Rows are points. The last column is the point's height on a tilted bowl or saddle (a function of degree 2), plus a little noise. Count its main directions that bend up, bend down and stay straight.
In the rows, 128 means zero.

Points, 15 rows:
[[ 97 194 151  72]
 [101 143 149 114]
 [139 153 135 117]
 [160  96 126 107]
 [ 93 117 142 118]
 [142  75  78  79]
 [104  92 177  80]
 [117 113 161 102]
 [105 129  95 127]
 [140 143  87 119]
 [125 124  99 118]
 [151 176 108 106]
 [ 79  67 149  76]
 [ 82  82 125 107]
 [195 115 149 176]]
Directions: 1 up, 1 down, 1 straight

Points (22 x 5):
[[112 130 111 119 116]
 [ 74  89 114 176 113]
 [124 118  98  94 120]
 [135 131 164 151 126]
 [ 64 154 142 150 123]
 [ 92 177 107 125  88]
 [106  80 168 140  98]
 [ 91 174 118 105  97]
 [146  83 118 137 118]
 [116 105 129 137 119]
 [ 88 159 119 210 117]
 [ 94 129 129 100 121]
 [ 75 172 130 122 109]
 [179 199 146 125 117]
 [137 102 130 118 122]
 [ 95 136  77 152  99]
 [111 177  43  87  26]
 [175 139 129 136 118]
 [144 134 124 111 118]
 [116  47 171 175  54]
 [120 143 139 102 122]
 [131 159 103 105  97]]
Directions: 1 up, 1 down, 2 straight

Points:
[[125 164 170 187 156  95 177]
 [ 63 152 122 144 121 104 173]
 [127  80 173 160 146 161 156]
 [138  76  79  76 129 101 144]
 [129 164  93  46 108  61 167]
 [106 147 182 164 116 198 147]
 [137 132  83  50 115 138 161]
 [179 101 176 122 114 167 166]
 [ 96 120 174 188 138 118 161]
 [ 92 130 102 133 136 113 145]
 [103 128 166  99 126 103 130]
 [137 172 134 171  87 126 124]
 [123 157 124 104  83 115 156]
 [135 130 147  83  70 167 177]
 [115  77  39 109 150 134 191]
 [124  78  93 156 137  91 170]
 [147 119 159 105 170 133 135]
 [129 119 150 137  63 103 164]
 [139 125 196  95 123 102 147]
 [115 173 108  80 162 167 180]
 [100 163 165  55 111 156 175]
 [ 87 115  96 124 142  99 150]
 [120 137 106 141 140 129 131]
 [164 147 189  86 112 127 169]
 [141 103 115 194 138 130 125]
 [159 119 141  98 172  77 134]
 [124 114  98  71 117 130 136]
 [125 172 116 130 176  97 166]
 [118 131 105 106  81 128 151]
 [165 139 104 180 130 124 122]
 [ 99 168 138 161 184 138 171]
 [187  83  91 109 148 107 166]
 [124 100 106 175 119 160 115]
 [ 99 110 123 159 207 153 182]
 [127 193 187 136 104 103 190]
 [124 162 104 130 139 137 141]
 [113 123  96 169 177 144 154]
 [160 113 146  85 165 124 128]
 [131 127 152  81 156 144 128]
 [171 106  89 161 173 150 157]
 [163  90 107 110 166 129 145]
 [145 141 104  99 149 147 142]]
Directions: 5 up, 1 down, 0 straight

Points (77 x 9):
[[130  94 152  89 149 114 113 134 138]
 [152 155 135 137 121 159 102 123 127]
 [ 86 208 135 142 117  98 140 162 169]
 [119 134  97  72 211 149 165  71 157]
 [164 143 164 118 140 165 112 127 138]
 [ 75  86 128 182 130 174 123 102 140]
 [136 113 103 143 148 111 125 125 124]
 [151 165 185 148 131 180 127 125 152]
 [149 143 176 117 107 145 141 106 147]
 [ 88 120 127  79 121 132 158 105 152]
 [180  89 132 155 136 104 130  85 153]
 [ 90 128 144 104 110 144 101 139 131]
 [101 142 155 136 144 102 138 163 130]
 [184 158 150 113 168  78 124 159 161]
 [187 200  84 143 190 152 179 144 196]
 [ 94 159 131  86 135 180  79 112 143]
 [121 219 159 129 100 162 157  94 178]
 [130  99 100  76  86 153 136 114 159]
 [125 119 105 172 175 123 165  75 135]
 [102 172 147 150 156 147 145 136 131]
 [186  86  74  91 116  96 194  69 218]
 [ 82 114  69 110  75 176  93  64 171]
 [118 129 143 138  79 165 133  90 147]
 [145 160 100 107 124 120 143  93 139]
 [146 164 147 108 112 112 104 135 135]
 [153 102 105 170 184 154 163 181 159]
 [ 91 155 121 134 170 185  56 152 137]
 [126 104  60 153 124 156 115 153 143]
 [156 126 137 154 121 135 117 120 124]
 [ 59 107 139  74 120 159  93 116 162]
 [110 156 151  98 183 117 167 147 157]
 [142 108 111 133 124 104 124 170 128]
 [162 124 133 148  97 168 126 119 140]
 [164 134  92 163 102 118 176 174 172]
 [131 108  88 132 104 145  94 123 133]
 [153 116 121 148 153 116 150 118 131]
 [ 96 103 129  82  49 160 142 115 186]
 [ 84 132 183 135 161  63 139 128 165]
 [131  62 144 133 130 104  92 103 146]
 [ 69 118 178 121 126 149 128 138 146]
 [175  74 134 150  66 132 119  93 178]
 [ 39 147 170  43 132 123 109 125 206]
 [ 92 120 205 143  94  95 110 111 165]
 [132 159 158 144 208 147 116 117 139]
 [167 128 114  92  65 145  78  98 170]
 [103  84  96 150 123 118 163 130 149]
 [123 126 131 122 106 125 133 132 127]
 [ 96 139 137 149  56 180  73  81 179]
 [156 159 149 140 177  82 101 171 142]
 [145  99 139 172 118  98 140  68 154]
 [126 111 157  82 146 133 146 165 145]
 [168 115 168 170  99 100  79 132 140]
 [113 193 108 120 119  95  98 156 149]
 [139 129 147 171 164 146 120 158 122]
 [178 103  98 113  82 107 151 123 171]
 [110 176 164 179 115 155 126 138 145]
 [190 114 139  95  90 124 118 136 156]
 [ 90 137 145  61 179  60 153  87 209]
 [139 143 146 195 140 129 135 118 132]
 [ 87 148 152 137  74 183 109 136 158]
 [106 167 124 119 183  99 159  92 151]
 [168 153  92 122 105  39 140 151 189]
 [121  58 106 149 143 113  74 104 148]
 [129 106 105 150 155 100 152  92 140]
 [158 135 153 100 101 166 148  95 150]
 [152 117  97 100 142 170 121  95 131]
 [ 86 120 173 127 132 112  82  89 146]
 [190 176 139 116 119 122 148 139 160]
 [113 136 161 103  79 106 174 126 170]
 [114 112  95 165 155 143 145 173 133]
 [132  75 150 112 133 152 153 184 150]
 [126 122  97 137  92 143 208 132 173]
 [166 163 109 179 136 183 103  86 139]
 [158  90 167 122 142 102 146 111 151]
 [138  84 158 128 128 202  89 132 153]
 [122  98 178 124 194 138 176 117 164]
 [167  64 125 128 191  54  92 116 185]]
Directions: 7 up, 0 down, 1 straight
